Each row is a point. Each copy is the shape, with its points in the same order, turned, moved and blurred by noise. Is it also mirrored, or only turned?
In the rows, 128 means zero.

Shape, 8 rows:
[[157 171  87]
 [155 185 148]
 [162 128 151]
 [175  97  92]
 [ 96 124 142]
 [132 101 154]
 [101 172  89]
 [137 106 127]]
Copy 1:
[[147 211 134]
 [188 165 152]
 [165 144 102]
 [123 180  62]
 [117 122 141]
 [131 115 106]
 [111 187 168]
 [123 142  97]]
Copy 1 is: only turned
Copy 2, 8 rows:
[[ 93 160  56]
 [158 148  72]
 [121 150 133]
 [ 66 167 133]
 [122  85 118]
 [122 122 143]
 [ 89  93  53]
 [102 125 131]]
Copy 2 is: mirrored
Copy 3, 8 rows:
[[121 204 162]
 [111 153 192]
 [156 134 164]
 [189 178 125]
 [106 120 120]
 [149 113 129]
 [ 78 184 127]
 [147 135 123]]
Copy 3 is: only turned
Copy 4, 8 rows:
[[199 149 164]
 [151 144 200]
 [124 152 148]
 [167 164  96]
 [133  86 144]
 [111 121 125]
 [196  96 168]
 [138 126 120]]
Copy 4 is: mirrored

Shape, 10 rows:
[[139  88 116 185 129 128]
 [155 210 205  94 114 117]
 [133 185 149 116 121 135]
 [ 96  66 118 143 161 146]
 [133 187 157 166 197 114]
 [113  90 146 141 116  89]
 [123 120  96 140 136  95]
 [143  75 115 125 157 112]
 [129  91  98 159 147 125]
 [102 195 163 137 156 120]]
Copy 1:
[[ 84 119 133 161 169  93]
 [219 103 205  95 137 154]
 [180 128 152 102 142 127]
 [ 85 125  93 168 196 144]
 [186  73 118 105 199  84]
 [ 84  91 153 127 162 142]
 [100 106 107 114 144 120]
 [ 98  91 106 165 149 143]
 [ 92 117 103 149 161 108]
 [184 111 141  86 192 124]]
Copy 1 is: only turned
Copy 2, 10 rows:
[[106 151 112 181  90 167]
 [171  85 175  48 144 169]
 [159  96 156 102 135 133]
 [ 84 174 107 167 144 128]
 [178 101  68 109 153 183]
 [ 79 137 118 136  93 140]
 [107  99 105 157 107 130]
 [ 70 123 125 170 135 151]
 [ 96 132 108 189 125 147]
 [173 107 102  91 138 137]]
Copy 2 is: mirrored

Shape:
[[ 98 138 143 144 121 161 169 169 135]
 [112  65 111 148 163 137 169 115 111]
 [107 146 107  71 151 117 124 186 150]
 [119 128 106 139 158 206 136 174 169]
 [128 187 107 124 116 150 149 110 100]
 [136 144  48 111  80 145 154 147 145]
 [ 61  59 116 148  56 155 135  69  95]
 [123 126 143 118 112 156 172 146  99]
 [132  58 116 162 113 123 110 158  95]
 [161 103 130 127 151 107 129 124  94]
 [168 142 108 112 115 156 166 102 165]
 [152 162 170 145 107 108 137 124 145]
 [135 202 138 176 118  49 100  84 109]]
Copy 1 (13 x 9):
[[141 164 163 105  99  82 139  82 100]
 [133 102 132 172  86 117 147 131 105]
 [158 140 194 108 172 152 134  97  97]
 [198 170 204 149  98  90 127  98 117]
 [141 164 166  93  67 173 109  89 155]
 [167 181 155  99 124 145 156 160 140]
 [ 66 163 106 165  99  97  92 183 140]
 [111 162 154 118  90 127 154  89 113]
 [134 143  87 175 138 111 148 107 121]
 [127 100 121 155 117 161 149  79 128]
 [147 137 183 121  90 136 170 125 187]
 [125 122 153  95 118 115 143  58 184]
 [132  70  91  60 118 158  92  65 196]]
Copy 1 is: mirrored
Copy 2, 13 rows:
[[105 114  72 139 141 171 120 134  86]
 [114 198 117 171 128 189 161 150  72]
 [181 106 112 152 159 129 153  87  70]
 [ 90 107 121 107 191 176 159 118  78]
 [ 99  94 120 140  72 128 150 111  88]
 [ 89 114  92 149 133  88 196 131  78]
 [ 63 156 118 243 113 136 120 207  60]
 [ 97 131  81 170 116 163 128 115  96]
 [123 162 115 192 148 168 162 173 150]
 [135 179 132 170 114 158 142 111 133]
 [ 73 158 124 132 132 104 151  89  89]
 [117 145 118 122 110 112  86 115 130]
 [162 134 162 118  39  86  98 164 134]]
Copy 2 is: mirrored
